Each row is a point. To make a cloud, some directions were put in groups of two or more. Within a group, all points are equally far from the middle, so they leave a hole (a ring in 2 directions, a hollow ball in 3). The other directions are filled evenly. Then the cloud was stretched, turned, moved and blurred a little. How many holes are there, and how many directions does each take, smallest first?
In the rows, 128 means zero.

Cloud, 19 rows:
[[215 159  76]
 [105 127  89]
 [208  68  93]
 [145 182 187]
 [149 177 188]
 [144 143 137]
 [198  60  79]
 [160  43 101]
 [127 170  85]
 [168  74 152]
 [158 140 153]
 [146 125 162]
 [122 100  83]
 [154 142 127]
 [197 141 134]
 [205  69 108]
 [189  90 173]
 [ 92 100 134]
 [155 151 107]]
Holes: 0

Cloud:
[[ 97 130 150 147]
 [ 74 168 149 225]
 [188 147 182 105]
 [ 83 106 158 134]
 [111  63 103  70]
 [125 191 158 138]
 [ 57 122 118 179]
 [ 90  61 178 105]
 [ 83 192 119 214]
 [ 69  97 200 154]
 [109 154 176 101]
 [ 71 133 190 112]
 [114 121 178 182]
 [133 140 120 207]
 [103 138 151 140]
 [154 101 192 135]
 [137  71 156  68]
 [ 64 147 168 165]
 [109  58 189 202]
 [122 171 221 137]
 [ 95 105  76 113]
 [120 150  94 152]
 [ 98 106 120 153]
 [152  87 180 101]
 [ 44 117 143 178]
 [100  72 136 149]
 [ 72 152 189 103]
 [129 111 182  80]
 [141 122 210 185]]
Holes: 0

Cloud:
[[107 155  85 188  55 178]
 [133 108 143 201 190 202]
 [108  76 183 121 104 194]
 [134 143  78 119  69 192]
 [167 160 119 202 167  90]
 [146 131 174 212 135 177]
 [141 164 113 108 180 152]
 [203  51 123 100 151 177]
 [168  93  90 128  70 128]
 [189  57 111 108 196 158]
 [164 121  53 119 188 157]
 [ 88 130 110 168 121 199]
 [116 117  65 170 109 151]
 [124  75  63 182  99 148]
 [116 110  87 111 161 137]
 [105  87  50 170  88 165]
 [ 99  92 133 177  86 184]
 [138 101  95 113  62 204]
 [134 120 104 169 190 212]
 [145  92 116 114 169 207]
 [182  80 143 207 135 145]
 [ 92 162 131 186 171 121]
 [142  83 107 190 132  49]
 [114 138 189 154 197 186]
 [185  66  57 157  81 162]
 [ 70 168 118 192 112 142]
 [104 102  95 105  46  83]
 [ 92 176 143 175 147 165]
 [183  91  70 123  48 171]
 [181  72 130 160  92 163]
 [102  70 126 108 131 137]
 [188 158 128 192  84  91]
 [162 177  81 188 207  83]
 [130  64 107 110 107  94]
 [ 99  82 173 175  96 154]
 [127  96 103 109 123 161]
 [124 178 125  88 142  99]
 [ 88  70  63 189 151 113]
 [195  89  49  88 136 190]
 [188  42 152  84 164 154]
 [ 96 195 119  58  99 116]
 [152 122 113 109 102 173]
 [ 97 117  62 150 143 203]
 [109 166 177 183 124  83]
 [195 100 132 100 100 102]
 [134  88 128  88  93 134]]
Holes: 0

Cloud, 73 rows:
[[ 85  74 126 198 133 130 101  75]
 [159  50 118  84 126 169  63  64]
 [ 77 154 112 105 123 191  73  63]
 [176 112 126 145 100 223 157  83]
 [ 75 142 129 112 143  61 147 180]
 [154 137 181 122 164 185 177  84]
 [ 58 181  97 113 183 196 146 151]
 [ 66 142 166 179 136 193 143 155]
 [172 143 136 141 169  92 199 123]
 [175 152 128 143  64  93 173 108]
 [181 166  90 106 124 184  70 114]
 [128 140 195 186 120 174  87 114]
 [151  63  83  84 112 150  65 119]
 [111 148 159 121  46 155 144 128]
 [ 71  56  85 102 112  91 181  59]
 [213 118  91  99 119 173 103 141]
 [164 182 111 164 165 161  80  81]
 [185 135 180 187 124 153 117  47]
 [ 76 158 166 188 105 150 140 105]
 [145  87 152 107  98  96 219 136]
 [ 99 187 158 136 158 207 192 140]
 [103  83 181  76  84 193 163 102]
 [159 191 108 140  84 171  81  92]
 [159 169 181 170 171 108  98  96]
 [ 57  83 133  90 105 105 196 165]
 [131  62  80 170 141  92 161 108]
 [ 68 133 143  86 149  90 148 174]
 [126 173  77 145  97 122 211  44]
 [145 186 132 100 148 164  93 175]
 [ 72 105  90  92 179 121 128  78]
 [ 93 121  79  41  85 117 122  76]
 [119 180 141  96  88 186 153 138]
 [ 36 128 106 185 125 185 128 160]
 [ 53 105  97 171 189 125 124 114]
 [123 164 142 135  45 103 156  98]
 [165  93  83 114 197 131 197 147]
 [129 147 188 138 109 206 178  46]
 [150 121 146 197 102 177 185 101]
 [113 144 180 115 133  57  99  68]
 [184 131 110  48 115 120 157  63]
 [176 150 103 127 129 223 162 105]
 [122 102  55 167 138 215 119 158]
 [140 190  78 179 109 104 145 118]
 [136 170 142 180  95 118 191  97]
 [ 98 191 133 187 168 112 199 149]
 [215  99 128 104  93  84 146 102]
 [ 90 155  59 161 137 179 142  62]
 [142 184  90 156  93 188 208  86]
 [106 112  82  69 107 172  66  87]
 [167 163  87  85 152 183 118 134]
 [168 138  97  67 133  92 142  60]
 [127 132   7 124 111 129 209 182]
 [ 68 103 157  75 114 122 185 168]
 [178 162 143  98 110 207 133  61]
 [181  88  68 139  63 136 172 106]
 [111 131 164 137  71 210 199 114]
 [192 149 138  96 149 186 123  84]
 [199 117  92 149  63 154 159 123]
 [ 94 115  14 138 108 112 169 175]
 [133 143  59  68 124 110 121 142]
 [ 38 112 171 151 113 191 157  52]
 [199 141 108  94  77 135 160 140]
 [ 40 140 129 175 120  92 195 147]
 [187 131 160 177  70 174 125  53]
 [142 164 145 125  31  98 114  77]
 [115 133  53 180 150 154 141  70]
 [ 84 127  57 162 109  89 121  82]
 [218 105 148 125 159  84 120 158]
 [152 177 162 102 146 167  96 142]
 [112  90  64 125 208 124 142 141]
 [ 71 160  47 114  69 138 169 117]
 [ 78 144 137 173 111  68 163 177]
 [ 93  65  87 161 174  75 127 163]]
Holes: 2 (3, 3)

Cloud:
[[ 58 119 136 157 128  97 151 203  83]
 [ 88 157 123 114 191 172 154 153 177]
 [ 58 132  74 147  71 160 119 210 145]
 [152 146  89  77  91 139 131 203 197]
 [157 132 116  70 158  70  97 204  96]
 [170  94 162  75 185  44 177 124 111]
 [195  79 104 103 161 190  96 228  99]
 [170 176  86 127 131 102 199 100 120]
 [152 190 132 159 106 135 206 110 108]
 [118 120 129 168 182  63 124 203  65]
 [123  37 157 177 118 122 148 137  84]
 [208  81 115 142 125 190 131 174  76]
 [ 90  76 160 137  89  65 182  88 167]
 [117 120 166 143 203 146 178 107  95]
 [ 93 122  94 222 175  95 192 202  68]
 [ 74 190 128 188 104 112 111 151 128]
 [ 34  95 113 101  97 150  80 148  99]
 [151  44 106 159 153  56 126 165 102]
 [ 83 116 129  85 117 125 118  34 163]
 [113 122 191 160 171 131 109 193 186]
 [116 107  93  91  54 154 138  82 157]
 [ 82  80 197  68 115 126 122 130 155]
 [ 95 198 151 129 161  46 199 156 134]
 [ 78 101  96 155  66  91 153  93  97]
 [186  45 127 168 165 111 173 205 132]
 [122  99 135 179  76 218 145 131 165]
 [136  91 109 128 116 132 210 112 211]
 [ 45  97 152  71 128 130 119 205 172]
 [124  44 168 155  78  75 191  82 165]
 [148 155 134 185 125 125 115  70 177]
 [177 129 161  37 135  82 136 116  89]
 [ 73 133 104 212  58 156 152 174  81]
 [132 116 174  46  66  77 147 167 174]
 [158 185  82 141 186 135 115 166 169]
 [144 129 156  74 134  81 103 185 187]
 [102  87 132 230 144 141  92 110 155]
 [191 147 115 167  70 124  94  95 158]
 [119 133  98 136  81 146 167 100 149]
 [ 93 133 137 150  97  83 164  39 115]
 [138 152 151 111 115  79  92 202 157]
 [126 158 158  79 190 147  82 183 185]
 [128 183  60 181  46 116 128 206 131]
 [104  88 137 120  44 131 205 100 149]
 [203 127 156  92 132 170 116 134 159]
 [124 130  84  96  52 129 117 221 189]
 [120 195 144  63 153 154 166 114  95]
 [190 170  99 116 185 108 109 163 155]
 [101 163 137 166 213 137 169 179 116]
 [ 97  90 185  48  88 124 158 203 177]
 [198 112 112  39 159 151  77 156 129]
 [132 175 154  95 133 102 121  88 192]
 [ 99 132 137 128 165 188  73 115  81]
 [169  90 171 117  84  79 137 156 155]
 [165 107 197  97 138  99 116 106 181]
 [132 143 152  53 208  59 159 140 156]
 [132  15 161 121 133 189 164 115 152]
 [119 160  89  70  49 172  98 169 156]
 [159 145  93  82  89  40  90 191  94]
 [104 125  75 138 136 179 127 157 160]
 [144 199 132  81 139  77 136 130 167]
 [186 144 138  57  50 113 147  61 142]
 [212 145 144 102 111  74 186 134 171]
 [117  87 178  64 132  98  99 103 115]
 [179 163 158  47 152 173 154 131 174]
 [ 65  93 146 101  95 128 191 180 127]
 [143 109 148  48  27 157 105 161  90]
 [127 141 117 161 197 141 166 109  86]
 [212 136 133 133 151 159 178 189 170]
 [143  78 179 134  60 150 105 201 102]
 [175 135 154  84 152  91 191 227  84]
 [188 138 133 106 110 155  83 144  75]
 [122 123  43 122 174 111 152 116 138]
 [ 98 138  97 160 206 144 120 159 168]
 [ 98  79 195 156 168 163 154 121 142]
 [206  90 152 111 113 150  80 134  68]
 [ 99  40 155 131 140 144 111 151 136]
 [133  48 170 143 118 108 115 151 109]
 [126  56 100 177 130  94 126 214 143]
 [100  58 149 160  96 171 156  77 135]
 [170  56 141 131  97 105 213 142  58]
 [170 141 169 185 192 109 139 105 171]
 [169  28  87 202 123  72 132 150 154]
 [200 139 107  86 163 161 122 192 112]
 [122 118  78 127  33 131 106 178 210]
 [ 79  79 125 156  44 191 125 189  86]
 [ 90  80 102  82 125 183 152 196 169]
 [153 104  58 112 140  80 202  85 198]
 [164 155 166 128 197 216 169 118  89]
 [122 105 133 154 174 194 167 101 151]
 [207 106 155 168 136  73 142 167  67]]
Holes: 1 (3)

Cloud (101 x 9):
[[178 108  96 140 150  58  73 140  87]
 [133  92  75  54 129  73 178 115 195]
 [ 92  85  80 116  68 110  93 168  95]
 [ 73  98 154 123 136 165 157 163 110]
 [136 139 112 112 161  92  32 134 211]
 [165  69 105 110 118  83  81 213 166]
 [166  93 180 147 183  75  91 120 187]
 [186 122 142 145 145 122  61  71 161]
 [ 95 103 180  94 109  51 144  87 130]
 [183 106 167 139 113  86 134  63 196]
 [154  53 206 134  66 123  56 172 177]
 [117  23 123  76 103 167  69  74 165]
 [130  32 155 144 170  91 137 150  84]
 [190 116  99 107  92  34  94  79 187]
 [ 85  55 122 160 107 129 120 185  73]
 [163  63  79 137 130  72 156  78 164]
 [120 150 128 101 127  86  49  69  87]
 [113  44  72 106 175 118 108  73 202]
 [133  63 166 123  50 115 146  41 124]
 [151 106 194 119  78  58 120 124  95]
 [131 141 115  36 103 132 110 162 126]
 [135  52 157  95  86  49 136  43 171]
 [138  75  78 187 148 167 155  60 189]
 [205 147 121 160 183 170 130  82 107]
 [167 105  70  86 198 110  77 124 105]
 [158  63 123 191 115 125 165  39  90]
 [164  51 180 105  74  65  85 148 120]
 [117  71 102  92 110 190 100 155 188]
 [172  56 120 160 119  70 136  82 148]
 [126 100  81 132 194  80 123 170 157]
 [ 76  65  93  59 119  68 121  47 115]
 [136  65 179 101 134  80 102  66 208]
 [112 137 180 100 191 125  59 133  89]
 [138 140  63 189 149  86 165  95 159]
 [158 111  79 143  79 125 126 136 145]
 [102  45 185 217 159 125 159 158 117]
 [195  63  69  77 107 122  53  73 110]
 [136  94 206 129 145 117  39 163 156]
 [ 85  57 192 103 139 111 145 143 137]
 [126  86  78 165 120 166  83 152 158]
 [116  67  65  78  68  75 103 148 142]
 [166 145 170  90 214  78 108 125 111]
 [ 84  92 171 101 117 151 123  84 181]
 [122 159 118 132  84  68  77 141 119]
 [169 129 171  78 113  50 154  57 216]
 [ 87  93 118 110 146 171 152  77  91]
 [173  88  58 130 175  73 125  69 172]
 [147 187  95 161  95  81 151  70  90]
 [104  89 168 132 100 161  37  60 116]
 [ 95 114 129  79 179 123 171 175 182]
 [141 158 104  92  88 147 148 126 115]
 [108 150 127  97 134  76  83 185 107]
 [116 115 148 145 123  94  28  59 171]
 [188  78 169 100 105  60  86 180 132]
 [152 128 189 109 124 107 127  75 202]
 [214 130 182 108 131 160 140 107 147]
 [168 114 107 143 143  99  87 176 199]
 [100  54  93 115 136 100  86 206 182]
 [112  99 188 121 133  53 118  96 172]
 [185 154 160  99 215 113 134 135 142]
 [172  79 145 165 119  78  60  91 191]
 [153 155 102  24  70 140  50  70 133]
 [ 88 120 105  77  45 149  79 107 202]
 [162  63 211 110 102 144  56 160 127]
 [ 90 129  97 104  77 162 103 101 118]
 [194 107 111 102 202  96 158 131 103]
 [137 104  96 150  55 182 117 169 185]
 [ 60  71 150 119  84  92 131 136 125]
 [ 53  52 117 169 132  87  93  84 195]
 [127  26 149 118 158 119 128 131 134]
 [117 116 174 152 125 100 116  44  82]
 [ 64  90  84 143 116 120  77 133 160]
 [100  46 179 150  83 135 146 165  54]
 [ 45 117 101 180 144  77 105 142 126]
 [172  77 109 170  63  40  78 172 167]
 [188 141 211 161  71 168 137 158 166]
 [193 109 106 175 107 140  42  95 137]
 [179 103  93 103 157 167 140 117  90]
 [164  47 194 166  68 145 139 161 156]
 [108 168 119 108 122 134 136 111  85]
 [169 136 104 144 129  66  56  82 172]
 [156  33 133 116 177 114 139 125 170]
 [ 80 145 141 157 104 174 151  76 185]
 [108  42 148  72 103 142  76  64  98]
 [146  51 169 139 122 111 161  77 128]
 [128  42 111 148 169  68 157  98  95]
 [145  44 162  83  73  50 111  84 121]
 [ 78 136 174 107  75 150 127 172  64]
 [ 86 132 175 154 105 114  63 162 175]
 [ 86 128  96 140 137 150 115 130  92]
 [105  55 124 147 121 151 152  65 122]
 [139  27 150  92  82 143 106  94 136]
 [171 142 103 117  78  84  62 128 111]
 [186  87  87 139 112 124 147  84 146]
 [132 137 153 205 140 107  43  93 159]
 [142  33 140 112 158 103 166 160 181]
 [139  60 162 222 156  65  74 135  86]
 [ 66 132  95 176 129  81  65 161 184]
 [148 139 129 109  74 114 122 219 170]
 [180 130 138  85 148 114  75 166 207]
 [175  82 190  93 101  69  96 142 133]]
Holes: 1 (3)

Cloud (100 x 9):
[[ 99  54 112 127  95 113 204 143 157]
 [ 44 174 122 129 193  81 107 130 128]
 [117  55 161 173 138 109 181 193  79]
 [156 118 100  59 107 127  56 170 167]
 [ 99 105 191 110  74 135 191 157 141]
 [ 81 104 183  71 124 126 133 199 128]
 [157 142 117  65 143 123 157 207  64]
 [ 66 121 102 130 192 134  80 155 165]
 [195 168  56 130 148 184 126 133 105]
 [131 113 115  80 154  40  96 100 136]
 [ 85 121 120 153 125 151 203 198  25]
 [ 97  38 112 146 174 116 137 167 100]
 [196 126 121  66 126 142  66 170 147]
 [107  33  86  90 125 164 121 132 138]
 [135  73 113  86 184 167 163 160  94]
 [135 134  56 118 146 130 138 204 130]
 [164 124 177  99 118 141 125 238 100]
 [188 124 137 163 197 142 127 174  95]
 [ 81 103  80 179  90 131 182 142  48]
 [107 174  51 176 136 100 171 130  64]
 [157 137 151 198 174  75 155 127  82]
 [105 191 172 188 143 149 163 181  99]
 [106 213 159 152 138 134 158 175 150]
 [144 145 127  82  62  83  55 121 112]
 [ 73 175 114 138 161 162 166 206 161]
 [114 150 141 126  73 201 119 134 121]
 [109 121 108 203  92 185 189 161  72]
 [160 147 151 146 198  76 155 118  39]
 [ 98 149  83  68 112  72  90  96 149]
 [129  39 144  97 155 148 104 116  83]
 [ 81 173  89 136 147  73 102  96  70]
 [192 104 155 163  84 172 120 184 113]
 [114 158  62 138 145 197 157 142  36]
 [190 201 100 158 103 147 146 199  77]
 [109 134  57  91 124 182  90  88 120]
 [118  91  61  95 175 177 189 121 115]
 [112 153 109 138 229 173 123 126 132]
 [ 84 128 113 132 132 154  74 188 174]
 [ 80 118 164  64  77 108 142 184 139]
 [157 120 165 141 113 117  91 148 197]
 [100 133 135 134 185 109 175  59 148]
 [159 120 129 154 163 157 159 150 188]
 [ 91 146  82 131 164 159 155 168 199]
 [120  71 143 168 133 193 135 129  59]
 [161 169  47  73 162 118  75 105 127]
 [118  89 132  72 128 197 164 186 122]
 [124 154 172 129 171  57  95 166 163]
 [150  60  49  95  90 108 144 117  93]
 [ 67  53 179 123  91 143 135 153 131]
 [224 165 107 109  50 144 139 168 105]
 [151  81 149 165  88  72 119 163  64]
 [ 96  91  82 198 156 164 130 132 135]
 [134  87  90  95  47 212 166 118 119]
 [161 110 158 117 151 131 106 198  24]
 [ 88  89 115  82 208 103 112 136  82]
 [162 127  80  38  92 121 145 141  58]
 [103  75 142 123  73 196 168 158 180]
 [107  91  91 127 131 128  48 155 104]
 [111 147 166 146 205 103 145  85 124]
 [106 108 146 111 121  39  98 120  84]
 [173 108  65 119  73 103  92 145 154]
 [151 107 168 109  82 170 189 221  94]
 [164 175 107 140 186 165  73 168  86]
 [103  75 202 108 116 153 133 148 152]
 [176 130 141 191  74 120 155 141 108]
 [166 216  71  96 161 104 129 170  77]
 [144  56 100 139  56 144 202 145  68]
 [187 117 121 106  43  77 113 111  94]
 [154 136  53 142 144 179 133  63  59]
 [ 82  53  90 154 147  86 148 110  68]
 [ 80 136  75 206 185 124 199 143  93]
 [139 114  65  70 171 124 134 151  52]
 [140 107  68 177 169 174 184 124 137]
 [120 217 127 129 104 165 160 180 146]
 [ 76 108  72  99 146 137 118  89 199]
 [ 88  71  82 162 154 122 181  61  63]
 [147 124 157  79 127 124 193 126 172]
 [ 85 191 123 118 165 129  93  87 116]
 [205 102 131  90 145 171 102 160  97]
 [105  69 160  97 198  91 105 138  92]
 [152 198  71  94  55 124 116 138 133]
 [143 171 140 145 143 161 193 174 171]
 [179 176 144  98  84 149  86 216 143]
 [159 210  86 130 189  72 146 141 104]
 [115  90 168 202 150 124 196 143 113]
 [108  80 103 198 146 152 203 123 137]
 [ 67  95 158 126  97  65 136 175 139]
 [ 70  67 113 143 175 128 108 182 121]
 [130  54 117  58 159 106 134 108 155]
 [122  87  23 117 101 147 154 115 101]
 [198 200  80 132 136 113 147 107  47]
 [116 131  92 100 146 116  93 157   7]
 [101 123  90 127 135 162  90  56 118]
 [136 168  58 181 178 157 198 132  76]
 [114  87 206  96 103 134 115 195 110]
 [131 170 156 145 151  57 138 210 134]
 [115  69 170  55 113 122 122 102 152]
 [107 106  62 112  73 177 168 140 178]
 [131 144 136 171 146 134 234 139  54]
 [104 185  89 162 202 116 182  80  71]]
Holes: 2 (3, 6)

Cloud, 107 rows:
[[ 83 117  32  89 137 173 130 179 151]
 [ 76 137 175 133  58 134 116 147 188]
 [138 100  66 154 117 111 121 228 112]
 [111 138 115 112 161 103 129  99 146]
 [ 82 144 100  60  94 157 119 143 127]
 [125 182  72  82  93 147  78 116 119]
 [ 57 141  52 139 115 174  67 110 155]
 [176  85 110 193  94 142 126 114 155]
 [ 56  62 101 111 116 131 136 179 136]
 [ 65 159  64  60  85 131  91 121 101]
 [137 160 119 150 119 153 144 101 148]
 [146 184 108  86  90 102 140 189 106]
 [187 123 118 155  80 179  86 151 147]
 [ 59  92 173 115  87 142 165 176 156]
 [136 150 187 126  91 142  78 129 153]
 [145 131  42 141 126 124  60 187 130]
 [208 164 100 112 107 146  71 126 167]
 [135 123 100  64 123 141 124 207 114]
 [146 116 131 161 112 149  70  79 152]
 [ 97 130 120 117 110 185  90 175 194]
 [ 97 181 160 114 102  72  95 139 119]
 [ 98 154  88  72 116 119 144 244 133]
 [ 61 144 146 205  67 146 131 122 172]
 [139 153 134 120  87 143  75  92  67]
 [ 59 136  98  76 129  79 179 165 113]
 [ 95 135 121 144 152 135 131 157 181]
 [123 115  76 131  95 132 142 103  98]
 [ 82 145  93  57 182 109 118 137  91]
 [ 46  55 110 127 107 133 134 189 130]
 [ 72  83 120 155 137 134 152 141 125]
 [113 200 109 115  89 150  95  67 151]
 [145 164  61  82 126 137  60 200 146]
 [125  60  53 180 135 132 141 149 170]
 [ 75  97 142 129 116 125 134 219 116]
 [140  71  79 173 140 187 101 168 171]
 [ 80 185 116 104 147 141 118 178 121]
 [118 146 162 105 128 110 133 187 153]
 [196 131 116  73 150 122 161 123 127]
 [182 130 139 130 106 145  96 134  88]
 [185 187 147 150 117  92 141 159 221]
 [102 134 121 143 165 115 125 137 110]
 [188 118 134 138 147 144 132  98 162]
 [124 188 177 113  98  80 144 149 111]
 [ 81 150 129 158  67 134 107 105 101]
 [126 108  84  90 153 158 162 185 131]
 [185 134  92 130 120 121  69 114 140]
 [116 125  64  41 150 132 117 176 131]
 [ 98 136 105  54 131 118  54 165  96]
 [153 142  64  74 226 128  74 131 114]
 [ 85 119  84 108  83 183  61 114 115]
 [166 158 114  78  64 123 147 173 115]
 [125 195 167 106 152 108  86 137 107]
 [108 118  96 135 141 105 161 175 160]
 [161 174 106 184 136 152  77 114 115]
 [122 161 137 130 124 100  81 179 161]
 [143 116  97 157 133 182 154 221 170]
 [121 106 140 153 108 171 100  91  98]
 [  7 146  74 156  85 196 106 126 120]
 [128 136 227 128 111  90 119  93 145]
 [163 107 172  58 112  57 145 130 155]
 [119 179  58  80 121 133  79 174 117]
 [157 116 111 100 125 150 112 137 160]
 [129 161 166  70  93 160 115 152 150]
 [ 27 134 135 153  66 153 141 154 114]
 [ 57 167 130 117  60 124 119 195 110]
 [ 82 158  87 129  67 104 119 150 162]
 [135 118 142 152  57 177 115 161  84]
 [ 71  74 130 206 109 150 136 153 140]
 [164 158 135 158 156 102 145 142 141]
 [ 39 167  47  60 115 130 142 195  95]
 [ 75 110  28 122 118 168 108 187 157]
 [130 157 158 125 107 163 113  90 162]
 [ 77 113  91 112 101 159  40 135  65]
 [113 182  75 121 148 130  65 189 156]
 [ 95 124  91 174  62 178 129 145 128]
 [165  74  75 128 117 183 119  91 100]
 [ 48 168 141 162  94 118  69 144 128]
 [145 100 122 123 127 140 104 134  99]
 [127 116  84  42 151 108 104 164 106]
 [ 54 115 120 195 129 155 133 177 162]
 [ 70 168  83 175 123 111  76 171 174]
 [144 157  67 137  99 123  46 192 182]
 [155 114 201 164  47 153  79 134 140]
 [ 83  63  90 203 100 155 114 147 142]
 [199 162 156 134 103 154 111 107  84]
 [145 156 178  87 111  81 178 117 119]
 [ 75  96  95 124  78 174 145 178 182]
 [ 77 116 113 117 117 111  62 147 139]
 [ 54 198 170 110  92 114  91 151 117]
 [ 94  97  71 195 106 127 158 129 158]
 [154 170 146 104 143  83 116 147 221]
 [121 140 104 121  75 135 119 163  95]
 [115 130 117 162 132 165 135 159 100]
 [135 141 147 130 100 184 128 146 100]
 [138 134 140  69 111 129 126 115 149]
 [186 115  92 139 128 158  65 122 142]
 [199 177 118 107 147 110 175 187 122]
 [136 169  73 114 170 176 128 196 135]
 [108 202 141 115 153 128 123 145 198]
 [154  90 113 192 141 147  78 157 166]
 [ 93 114  30 154 112 131 148 176 167]
 [102  96  82 199  89 162 113 190 179]
 [ 75  86  88 178  60 183  94 210 134]
 [ 98  91  93  97 127 184  52 120  77]
 [ 84  95 131 188 128 162 104 163 163]
 [192 136 150 137  96  84 181 182 170]
 [103 125 153  86 123  62 110 104 146]]
Holes: 0

Cloud (96 x 9):
[[ 75 161 141 148  43 142 209 120 144]
 [132  82 105  68 126 126 107  85 157]
 [131 127  98 104 107 161 178  54 111]
 [150 160 123 119 106 176 154  39 113]
 [ 80 211 133  77 113 133  77  95  70]
 [165 199  80  52 137 118  92 144 140]
 [ 66 112  85 125 101  63 102 130 127]
 [193 173  75 107  90 133 103 107  89]
 [103 178  91  57  94 161  81 123 150]
 [ 46 144 118  83  83 194 194  99 100]
 [163 100 118 157  59  92  99 122 112]
 [ 85  56 137 149  58 130 183 154 155]
 [ 72 216 115 113 141  97 104 117  66]
 [ 85  61 162 138  65 129 131  59 113]
 [134 117 204 147  97  85 111  69  89]
 [176 173 109 163  91 107 102 119 122]
 [109 216  65 104 111 129 155 121 124]
 [117 163 174  76 121  69 158  98 164]
 [125  94 134 129 127 166  96 162 133]
 [158 124  95 182 112 137 140 166 102]
 [135 196 115  53  69 156  84 149  87]
 [109 122 113 153  46 167 135 182 129]
 [124 146 116  63 195 147 140 122  44]
 [156 163  88 107 175 138  95 148  43]
 [103  71 134 193  86 119 108 116 146]
 [ 70 185 152 105 181 184 156 146 144]
 [185 198 108 107 144 117  92 115 114]
 [141 139 140  91 103 188 211  99 119]
 [168 113 172  92  82 129 139 175 128]
 [122 176  41  90 124 135 131 118 173]
 [ 88 140  46 114 126 111 134 102  66]
 [ 55 123  89 104 109 200 131 159 130]
 [ 91 110 157 114 134 115 132  85  46]
 [162 137 141 141  65 104 145  68 158]
 [ 99 134 214 121 124 159 115 109  51]
 [158 103 162  87 124 187 128 121 155]
 [155 105  91 105 113 171 201 121 147]
 [155  70 135 106  35 131 150  95  82]
 [108 147 117  68  82 137 168 107 211]
 [180  80 169 131 116 107 148 133 150]
 [100 202  96  96 172 142 116 123 189]
 [145 190  53  68 136 129  95 126 127]
 [ 27 179 120 122  60 151 101  56  91]
 [ 65 142  78  94  93 106 181 134 180]
 [ 86 120 102 113  47  91 178 157 175]
 [133 206 140 104  93  92 195 145 105]
 [150 163  87  56 134 156 165 187 179]
 [151 139  96 103 165  76 184 112  83]
 [ 36 115 179 144  32 156 143 116 131]
 [145 119  94 120  57  91 120 147 225]
 [138 156 165 169 123 151 182 161 122]
 [125 132 200 126  65 179 123 130 120]
 [ 90 166  51 172  70 114 101 137 126]
 [141 142 124 150 189 153 178 172 151]
 [ 80 124  97 112  92 126  68  85 104]
 [152 145 108  66  27 129 152 145 161]
 [ 34 164 149  65  69 146 139  61 113]
 [ 74  83 165 155  89 154 119  89  89]
 [ 76  70 127 178  91 159 131 150 142]
 [145  94 188 139 127  91 185 123 109]
 [ 64 199 147 104  99 185  97 114 131]
 [157 112 202 156  89 113 180  61 113]
 [102 187  89  95 107 159  81 126 165]
 [ 59  70 153 125 124 126 135  52 140]
 [139 152 136 119  54  83 136 170 159]
 [180 196 125 152 151 106 120 115 135]
 [104 182 189  66 115 183  95 120 144]
 [176 110 121 150  38 170 140 137  98]
 [ 95 155 108 134 120  97 178  65 131]
 [182 106 127  88 124  63 153 114  98]
 [117 182  56 113  66 177 154 176 140]
 [165 141 165 102 137 196 149 117 140]
 [ 78 152 124 109 150  97 159 204 120]
 [ 67 147  94 171 121  94 152 126 214]
 [157 158 123  33  69 177 127 151  94]
 [ 45 109 129 114 106 128 195 149 191]
 [172 203 143   7  89 119 101 154  55]
 [ 84 166 126 109 135 216 156 136 161]
 [146 182 134 153 161 143 107  89 174]
 [125 188 140 102 115 157 109 105 212]
 [ 78 148 169  45 158  73 105 102 146]
 [ 72 161 125 155  98  94 173  59 125]
 [ 93 144 134  49  85 209 171  87  78]
 [126 171  35 156  96 146 112 116 128]
 [ 82 165 103  98  70 133  74 162 117]
 [102 169  60 146  51 126  79 151 135]
 [ 79 142  85 151 110 155  67 106 200]
 [ 63 173 163 104  84 100 176 125  83]
 [ 55 106  76 132 113 171 190 165 152]
 [107 100  94 185 133 121 118 153 119]
 [176 189 130 103 172 113 146  84 131]
 [ 97 190  65  87 178  86 135 132 116]
 [123 138 114 167 159 106 172  93 201]
 [169 154 182  81 116 173 194 110 119]
 [ 59 137 113  75  96  92 138 169 105]
 [ 87 198 102  53 184 139  96 144 162]]
Holes: 2 (2, 4)
